Each wall is flat, endless, passes through zero and stands at right angles to its row. A trip goes straight from one point to another. Which walls does it cross, in order?
In the rows, zero is written as 128.

Walls:
(1): [182 132  88]
(2): [ 85 110 144]
(3): [102  92  90]
(4): [129 100  65]
Trips:
[150 188 157] to [138 135  64] -> 4, 3
[144 102 155] to [148 132 124] -> 2, 1, 4
[ 82 196 183] to [163 155 137] -> 2, 1
[ 95 196 122] to [ 23 131 113] -> 3, 4
[100 120 160] to [ 67 116 130] -> 3, 4

Walls:
(1): [164 142 181  65 120 105 118  99  87 148  90 107 133 146]
(2): [175 137 201 136 130 130 102 105 105  76  96  97  82 147]
(3): [145 136  78 129 150  73  64 150 156 183 152  66 122 114]
(4): [126 101 109 120 143 113  91 170 169 163 153  86 102 149]
(5): [134 161 182 150  92 103 152 147 142 151 182  66 112 146]
Trips:
[167 154  73 101 108 110 135 180 160 196 146 118 201 118] to [120 148 115  48 122 165  90 100  98 165  73  86  74 131] -> 1, 5, 2
[130 156  97 153 159 131 108 115 192 127  71 127 113   7] to [156  97  82 119 121 147 159 146 129 138 181  77  66 106] -> 4, 5
[ 97  61 171 127  75 132 151 124 128 159 159 145  82 195] to [122 174 166 127 179 156 123 125 159  99  72  80 167 180] -> 4
[ 71 105 122 134 119 131 156 133 137 185 114 111 152 144] to [160  70 108 103 144 122 149 138 161  98 156 183 131 160] -> 3, 5
[170 111 143 133 119 168 174 177 125 130  83 179 207 136] to [182 159 118 132 108 183 105 100 147 138 160 106  89 143] -> 2, 5, 4, 3

Walls:
(1): [110 167 124 158  87 104 195 108 111 174 154 109 159 200  48 136  52  77
 123 134 133 157  77 163 165 199 169 129  97 157  86 120  63 175 165 183
 216 131 159 154 141 108 158  99 122 159 130 129]
(2): [132 163 115 138 117 102 120 175  93 115 129 169 177 129 145 150 132 194
  56 162 133 116 129 149 125 122 143  67 142 152 146  92 130  80 113 118
 113 186 135 121 137 100 124 117  81 115 135  55]
(3): [169  86 176 147 173 160  35 166 139 231 104 161  83 130 150 157 166 137
 158 138  96 110 161  96 183 157  93 111 111 121  85 127 143 141 125 129
 140 208 131 194 199 112 163  68 160 129 163 166]
(4): [145 163 156 169 100  98 177 116 126 144  55 134 154 171  87 151 107 102
 126 142 139 103 152 158 210 155 139  88 157 102 116 116 103 124 129 140
 144 130 105 174 112 135 122 119  75 144  86  91]
(5): [127  88 131  95 134 205 138 136 161 141 101 133 196 119 127 124 109 167
 126 140 116  35 118 142 143 106 124  60  73  62 129 155  73 112 151  94
 115  46 148 125 111 124 122 179 141 195 152 110]
(6): [138 111 126 134 110 117 124 162 127  93  83 129 159 107 119 149 172 103
 142  72 164  91  86 124 125 129 103 109 146 127  80 152 137 115 132 138
 101  95 177 123 143 132  92 140 147  91  96 153]
Trips:
[108  74 148 160 108 148 134 167 164 151 194 166 106 112  89  85 128 101
 103 101 105 206 178 157 151 105  59 132 197 138 173 115 150  98 140 120
 104  97 179 132 126 125 193  83 129 104 158 119] to [ 87 169  99 106 148  70 103 151 137  82 123  81 118 106 168 132 148 106
 160 149  87  83 122  80 117 124 168 146 108 133 149  62 146 120 122  37
 152 162 140  90 141  98 117 177 148 132  43  96] -> 2, 3, 6
[ 94 101 145 129 146 118 225  41 129  83  99 104 125 208 129  79 143  91
 129  87 133 119 129  54 204 198 159  73 112 107 145 157 139  81 131 179
 131  91  95 133  50 135 139  72 151 146 144  82] to [ 98 141 101 158  57  90  84  99 129 141 125 126 147 175 163 132 129 168
 140 123 132 132 152 160 107 111 141  62 135 147 121  99 124 116  90  96
 135 111 132 150 144 123 165 155 165  86 160  89] -> 2, 1
[115 143  98 128 141 131 167 109  87 126 109 113 159 152 154 180 190 122
 122 117 145 105  73 169 147  77 117 149 167 152 167 167 121 132  95 136
 183 136 127 108 129 134 155 159 136  92 129  78] to [ 16  87 192 171 130 100 123 161  91 137 105 167 132 120  88  86  93 122
 147 151 155 113  70  91  61  86 119   7 160  79 152 169 174  83 178 114
 188 126 112 104 133 138 104 197 103 156 145 182] -> 5, 1, 4
[ 76 106 136  88 109 100 121  83  96 163  74 111  93 152 163 179  83 151
 201  99 163 113 191 100 173 125 156 139 146  72  79 172 121 100  87 130
  55 189 142 234 160 122 126 137 107 211  90  60] to [136 149  98 159  21 186 120 113 119 132 169 118 159 113  87  98  63 135
  69 100 139 172  93 147 197 144  95 165 114 104  80 134 185 112 144 124
 115 121 114 142 169 160 139 156  87  92 114 152] -> 1, 6, 5, 3
[150 205 135 132 135 204  83 121 137 112  65 179  73 144 113 118 113 158
  99 126 138 137 142 123 175 128  80 139  55 137 135 102 127 163 151 152
 109 112 160  37 106 124 165  80 204 149 147 103] to [ 44 109  76 123 121 149 138 125 147 155  53 120  99 107  87  81 153 126
 132  99 126 133  69 157 126  84  85 103 125 140  93 176 178  67  85 104
 119  97 162  94  86 142 112 121 145 162 144 174] -> 6, 3
[141 105 153 128 138  99 108 123  91 122 145 135 162  95  57  56 145  71
 164 157  97 173  43 155  91 103 103  92 121 123 130 114 101  99 126 106
 163 156  96 149 159 180  26  81  91 123 147 119] to [ 68  87 145  90  98 153 113 143  58  82  97 199 110 134 117 161 113  89
 155 157 141 177 196 140 164 130 139 171  71 133 165 157 122 109 106 145
 165  72 203 176  93  98 115 112 154 188  82  75] -> 2, 5, 6
[120 136 138 157  78 150 128 132  72 178 174 131  84 126 111 138  98  89
  65 151 113  69  91 157  68 139 127 105 122  75 170  94 185 131 108 126
 154 127  92 169 176 178 160 121 133  78 128 178] to [227 106  96 133 180 142 168 106 190 120 124 173 131  95 180  95  83  87
 209 142  99 121 127 187 101 146  44 116 160 137 201 154 117  63  98 126
  77  83 130 189 113  71 155 106 110 119  95 146] -> 2, 1, 5, 4, 6

Walls:
(1): [122 122 139 142 109 125 104 170 177 174  93 154 178 132  94 191 144 190
 125 187 112  96  90 159 109 134 114 112  92 153  37  80 139 136 120 132
  95 152  98 164  81 161 140 129 103 113  97  91]
(2): [ 97  72  78 106 129 121 153 165 124 228 166  93 137 122 123 128 150 118
  92 156 160 152 121 149 112  90  54 131  82  94 150  99 173 109 110 192
 191  27 139  36 137  94 126 155 133  70 125 166]
(3): [118 142  94 152 134  99 115  76 108 167 168 148  66 112  84 135  70 121
 157 163  40 105  97 117 162  68 158  88 167 154 153 124 159 116 176 150
 142 173 134 158 183 126  82 193 113  83 146 157]
(4): [ 96 150 133 113 138 139 158 104  93 122  99 137 156 176 205 121 144 153
 157  96 249 167 120 166 107 144  42 137 164 131 147 113 119 184 152  96
 179 136 120 120 152 186 193 105 115 191 130 158]
(5): [128  46 191 151 149 145  76  99 124 124 195 136 124  84 178 151 107 176
 146 134 168 111 137 134  84 128 125 146 136  66 108 152 201 181 109  74
 198 193 144 188  91 150 162 140 137 107 179 210]
Trips:
[162 147 125 132 101 116 125 138 197 178  75 117 126 141 103 157 124 148
 134 137 130  79 101  91 122 148 149 196 128 125  67 185  70  79 222 158
  72 160 145  94 129 103 112  93  97 157 112 133] to [132 136  75 106 115 180 171 165 191 104  93  73  68 218 166 131  99 190
 118 144 136  74  93 169 126  54 102 117 127 144 157  54 117 134 169 126
 121  96  70 138  79 115  87 113 139 131 179 192] -> 3, 2, 4
[114  77 105  44 170 117 134 103  82 138  75 104  86 104 130 103 113 104
 103  60 128 190 134 152 103 128 133 117 105 122 128 127 116  75 118 103
  86 146  91 112 127 126 183 101 118  89 160 156] to [173  73 126  91 202 183 176 161 148 180  87 158 131 183 124 162  82  87
 137 112 142 113  69 138  98 133 134 144  74 127 135  98 133 105 105 123
  94 158 125 100 133  71 171 124 133 166 163 161] -> 1
[232  95 119 137 127  72 124 117 230  73 126  92 124  84 145 162  96 176
  78 139 110  81 102  45 138 118 128 195  85 144 164 135 149 171 125  81
 164  70 157 194 157 101 148 135  93 192  91 143] to [135 166 114 120 138 107 121 136 175 108 114 130 136 108  66 121 135 150
  76 108  66 186 116  90  99 108 171 150 182  71 125 112 148 145  79  84
 107  93 155  62 138 121  61 233 150 154 115  93] -> 1, 3, 5, 2
[123 118 182  50 162 139 110 170  92 132 161 157 176 123 121 159 141 118
 125 156 149 148 167  69 153 110 198 170 162 100 150 203 106 214 152 114
 136 173 151 155 123 160  79 144 205 123 127  56] to [148  91 125 201 155  94 122  33 187 171  90 103 100 159 137 119 127 104
 150  98 118 119 122 126 170 134 174 123  91 140  60 142 184 176 165 147
 116 149 133  85  92 175 111  96  70 163 149 105] -> 3, 1

Walls:
(1): [114 249 112 150 149 141 135  79  96 172 155 125  65 115 133 168 107 146
 120 128 146 190 164  97 135 158 145 133 121 118 142 168 169  83 128  88
  97 187 134 147 156 151 181  92 142  78 123 153]
(2): [119 151  80 123 161 127  95 165 113 137 153 165 132 148  98 187  95 105
 113 116 122 110 140  66 130  95 134 118  69 141 129 141 139 154 132 103
 110  90 165 128 124 184 135 150 142 103 133 101]
(3): [125  63  92  73  76  76 145 176  64 119 169 153 135 144  41 109  94 167
  77 133 115 132 113 156 133 150 142  93 110 144  87 126  69 186 125  53
 162  90  93 155 115 160 182 163 112 163 109 112]
(4): [125  84 121 153  68 164 164 113 115 107 105 138 151 134 137  76 181  77
  46 137 110  97 165 124  99 179 137 161 175 148 137 127 147  82  76 118
 154 130 112  86 139 158 120 142 130 116 136 109]
(5): [169 148 179 125 135 108 191  88 120 104 144 124 139 141 128  98 115 113
 115 143 160 168 112 186 121 137 156 154 147 134 131 152  79 126 166 103
 172 147 120 151 198 172 112  95 152 161 173  90]
(6): [ 90 133 113 162 134  72 149 101 106 135 143 151 150 172 105 101 138 171
  74 123 171 112 159 110  99 130 126 105 130  97 105 151 113 120 111  87
  88 169  94 140 125 158 199 216 180  73 132  90]
(7): [155  85 121 130 205  93 198 145  96 146 134 105 118 103  90  33 130 148
 140  78 174 138  92 176 113 135 119 113  98 137 184 177  75 135 100  97
  59 146 115  71 157 126 129 113  90 108 121 123]
(8): [179  93  95 100  96 142 129 126  76 100 140 108 122 136 133 127 165 138
 127  64 116  98  83 121 180  88 143 120 173  99 157 104 129 136 109 104
 143 162 164 137  83 162 145 152 112 160 121  73]
Trips:
[123 111 112 135 155 167 106 121 118 136 139 163 119 132 145 178  87 133
 114 147 127 121 128 112 116  96 175 125 105 133 109 113 114 133 131 153
 111 130 157 139 177  92 160 100 153  98 124 125] to [109 129 149 142  90 105 120 180  82 113 162 166 145 187 105  78 151 114
  93 156  77 156  97 153 152 120 139 207 112 103 160  98 104  85 118 127
 122  95 132 122 138 116 154  85 116 136 102 157] -> 3, 4, 5, 1, 2, 7, 8
[111 144 122 150  70 129 168 171 101  97 134 120 129 172  73  90 105 144
  68 125 101 110 119 139 128 158 168 139 126 173 134  72 137 103 140  54
 123 202  90  89 119 152 177 101 117 156 167 130] to [147 188 100 154 102  98  87 106 172  93 164 121 174 100 147 151 101 143
 165  97 102 133 136 103 149  82 160 181 144  81 113  81 149 143 160 158
 152  62 112  20 101 132 113 164 136 217  74 126] -> 7, 1, 2, 6, 5, 4, 3
[156 158 171 110 134 119  90 147 124  92 155 159  98 144  53 151 136 144
 159 131 139 156 159 104  45 162 152 167 145 170  99 136 184  94 139 130
 124 116 124 143 135 106 173  72 125 152 155 176] to [139 153 133  82 117 142  90 122  94  87 100 223 154 138  90 162  81 172
 118 127 125 170 159 137 157 166  83  76 166 157 131  86 150 123 170  66
 155 163 181 113  91 144 128 126 132  95 136 107] -> 3, 6, 8, 5

Walls:
(1): [153 108 137 124  91 157  83 205 134  80  66 158 175 128 137 116 150  99
 102  68 126  33 118  64 104 146 159 207 146  92  74  33 147  84  99  81
 104 155 119  56  72 201 213  86  52 164 110 146]
(2): [ 97 156 155  77 111 132 146 121 161 184 160  82 134   7 119 164 109 155
 128 164 115  67 152  77  79  56  80 121 161 125  74 102 102 186 138 172
 158 159 201  78 115  95 132 139 114 149 150  77]
(3): [159 135 142 142 158 125 138  76  91 123  70 138  88 151 152  99 114 155
 113  68 137 125 102 141  64 134 103 131 138  94 100  80 148 173 124  89
  24 117 144 175 134 178 139  67 194 115 136  89]
(4): [148  79 177 196 117 186 115 111  69 151 136 116 150 130 137  76 163  73
 163 153 189 158 106 174 128 142  86 186 174  90 117 187 168 135  80 145
 166 110  79  95 167 121 164 140 110  32 146 152]
(5): [127 136 105 122 112 137 156 144  84 107 139  72 108 113 139  68 180 137
 153 111  90 137 122 121 159 187 116 194 128 100 144 106 130 137 124 119
 175  76 132 144  79 120 116  22 114 168 152 166]
(6): [136 228 130  44 146 155  57 128 124 113 116 190 111 138  48 124  78 132
 104 173 122 148 147 132 122 131 123 108 104 169 128 108 155 169 108 155
 191 157 200 139 154  64 174 157 142 160  94 170]
Trips:
[143  19  87 105  82 144 172 147 136 143  84 154 122  98 112 166 135 131
 214  80 143  87 141 112 160 131 122  46  80 183 118 154 120  66 193 105
 102 125 165 108 148 116  60 113 145 163 151 156] to [ 44 154 184 158 127  74 112  96 151 172 169 192 126  88  76  91 135  76
 119 157 145 131 106 132 121 108 211 169  87 136 133 139 140 145  90 131
 100  49 108 156  70 122 113 156 183  70 141 140] -> 4, 6
[120 101 101 142 140 133 154 158 124 117 107 139  79 117 179 163 135  83
  80  95 154 108  53 106  88  72 105 109 126 126 175  82 126  93 142 154
 138 122 107 179 152  84 132 160 118 171 131 149] to [159 118 169 158 138  69 141 142 124 118 135 181 136 112 212 143 169 139
 137 150  73 132  76 163 104 101 109 224 198 149 135 135 135 184  45 147
 116  63 118 160 122 158 144  67 156 128  76  68] -> 5, 4
[ 87 128 118 143 161 171 110  97 131  92 113 149 159  97 140 156 149  90
  97 127 104  48 112  76 176 138  86 143 154 114 107 147 152 158 156 120
 111 138 156 156 129 144 193 194 225 157 149 174] to [ 99 164 186  90 142  84  98 135  42 185 102  62 158  89 123 152 171 186
  61 166 164 143 109 146 171 160 108 132 117 204  63  83  80 168 198  66
 176  43  93 131 149 140 171 146  90 105 200 137] -> 4, 5, 3, 1
[156 115 160  70  92 177 154 125 139 126  79 145 133 131 108  73 174 168
 171 114 145 113 107 178  84 111 162 124 163 204 127 147  83 122 110 105
 158  36 135 105 191 121 189 121 184 137 141  35] to [ 99  62 103  69 118 146 165 102 102 100 161 168 126 197  89  69 125 147
 124  80  97 107 168 190 115 110 162 161 168 180 144 136  25 131  99  72
  80 119 186 113 104 152 156 147 135 120 100 102] -> 2, 1, 4, 6
